Each point is reached from the start by the listed moves, each made once or not at all, plus a little noise. Is the number of moves made odd or even? Then give how often each move was made.
In the rows, 128 means zero.

Moves:
(1): [173  84 134 168]
(2): [146 164 137 133]
Start: [136 125 129 160]
Points:
[154 160 138 164] -> odd (0, 1)

Moves:
(1): [175 120 124 109 121]
(2): [124 173 133 123 142]
(3): [145 126 147 140 116]
Start: [143 130 139 124 123]
Points:
[202 165 159 113 118] -> odd (1, 1, 1)
[156 172 164 129 125] -> even (0, 1, 1)
[207 119 152 116 103] -> even (1, 0, 1)
[161 125 158 139 109] -> odd (0, 0, 1)

Moves:
(1): [149 113 139 123 132 123 134]
(2): [120 141 124 148 155 127 116]
(3): [112 156 128 154 105 103 125]
(4): [152 128 102 166 157 140 119]
(5): [156  88 112 134 117  97 122]
(6): [114 101 165 111 131 136 148]
Start: [135 116 119 128 126 121 148]
Points:
[159 104 109 175 123  58 135] -> even (1, 1, 1, 0, 1, 0)
[151 127  89 188 182 132 126] -> even (0, 1, 0, 1, 0, 0)
[134  86 161 124 158 123 161] -> odd (1, 1, 0, 0, 0, 1)
[165  76 102 134 114  91 143] -> odd (0, 0, 0, 0, 1, 0)
[192  90  87 194 126  74 134] -> even (1, 0, 1, 1, 1, 0)

Moves:
(1): [142 138 122 117 131 147 122 143]
(2): [129 117  99 138 164 155 137 126]
(3): [123  97 146 108 123 105 162 149]
(4): [113 135 126 129 119 140 124 150]
(5): [134  98 126  88 133 122  81 119]
(6): [149 115 137 152 152 140 122 153]
(7): [130 135 109 112 141 101 113 141]
(8): [127 103 114 117 107 121 135 123]
Start: [127 128 126 126 113 135 136 139]
Points:
[128  49 108  38 106  72 114 162] -> even (0, 0, 1, 0, 1, 0, 1, 1)
[155  97  75  94 185 174  69 201] -> even (1, 1, 0, 1, 1, 1, 1, 0)
[149  97 101 124 129 114 124 171] -> odd (0, 0, 0, 0, 0, 1, 1, 1)
[139  74  97  85 126 120  70 185] -> odd (0, 0, 0, 1, 1, 1, 1, 1)
[129 119  97 137 150 162 145 136] -> odd (0, 1, 0, 0, 0, 0, 0, 0)

Moves:
(1): [102 132 135 121 117 101 128 143 128 155 120 117 116]
(2): [135 145 136 157 132 118 109 102 129 127 140 106 130]
(3): [116 165 133 159 153 101  80 134 113  93 153 147 152]
(4): [181  79 156 147 123 140 149 145 117  74 147 100 139]
(5): [141 159 154  83 170 122 139  94 125 145 137 143 147]
(6): [ 95 160 116 172  69 101 149 163 132 135 124 138 151]
(7): [113 148 100 149 145 109 132 130 113 146 112 117 128]
(8): [157 142 119 100 162 153 140 119 116 150 163 112 101]
(9): [148  97 111 133 120 122 167 121 121 135 128 142  98]
(10): [115 122 102 112 144 132 133  92 102 137 143 121 128]
(11): [100 164 124 108 119 132 119 115 115 104 124 115  92]
Start: [108 161 132 129 138 174 107 119 106 135 139  95 121]
Points:
[ 67 173  52 180 105 129 174 116  68 179 130 102 115] -> even (0, 0, 0, 0, 0, 1, 1, 0, 1, 1, 0)
[101 218 145 169 140 107 131 120  87 141 169 151 159] -> even (0, 0, 1, 0, 1, 1, 0, 0, 1, 0, 0)
[113 180 112 177 174 136  85  63  60 109 191  95 121] -> even (0, 1, 1, 0, 0, 0, 0, 0, 1, 1, 0)
